Every row gives one point. The ring and each string are closed loops that go straight from each point to the next, and from the last back to the first. Before rounding, they use only three directions, however many columns there are. Count how often each string passes through the ring. Passing back the other way cancels.

Ring:
[[ 34  53   8  -3]
 [-25  50  29  18]
 [-60  18  37  23]
 [-91 -48  24  18]
 [-73 -93 -11   0]
 [-25 -92 -27 -18]
 [ 26 -55 -21 -28]
 [ 51   2  -7 -23]]
String, 15 rows:
[[ 38  52 -54  -2]
 [ 77  81 -18 -11]
 [ 70  71  44 -15]
 [ 56  96  49  -2]
 [ 18  45  74  -3]
 [-11   1  39  -1]
 [-22  11   3   7]
 [-29  46 -26  21]
 [-26  40 -33  19]
 [ -5  86 -12  22]
 [ 26 101   3  13]
 [ 58  74  46  -9]
 [ 36  12  51 -17]
 [  2  -7  14  -8]
 [  7  14 -24  -2]]
Times through: 2

Ring:
[[ 54  23 -60   1 -19   2 -11  -4]
 [ 49  63 -62  -4 -22  -2 -30 -15]
 [ 25  84 -53 -13 -13  -4 -46  -9]
 [-15  77 -24 -18  15  -4 -50  22]
 [-35  52  -1 -15  34  -3 -41  47]
 [-44  13  13 -11  48  -1 -24  70]
 [-40 -25   8  -9  48   3 -10  78]
 [-19 -49 -14  -9  33   7   0  68]
 [ 15 -40 -39  -5   9   7   3  41]
 [ 40 -12 -53   0  -8   5  -1  16]]
String, 14 rows:
[[-56  18 -42 -46  22   5 -56  49]
 [-14  13 -32 -19  16   3 -29  39]
 [ -6  11  27  17  45  -3   2  61]
 [-15 -31  32  17  55   0  15  80]
 [-32 -96 -16 -15  40  12  10  87]
 [-10 -75 -57 -26  10  13  -4  54]
 [ -1 -12 -57 -24   2   7 -24  31]
 [ 31  16 -31   5   4   0  -7  20]
 [ 75  46 -30  27 -11  -4   4  -6]
 [ 79  80 -63  10 -33  -4 -22 -33]
 [ 63 105 -39  14 -18  -9 -28 -24]
 [ 36  88 -10  15   6  -9 -23   4]
 [  4 121 -12  -4  11 -10 -52   6]
 [-60  76 -32 -46  23  -1 -76  37]]
Times through: 2
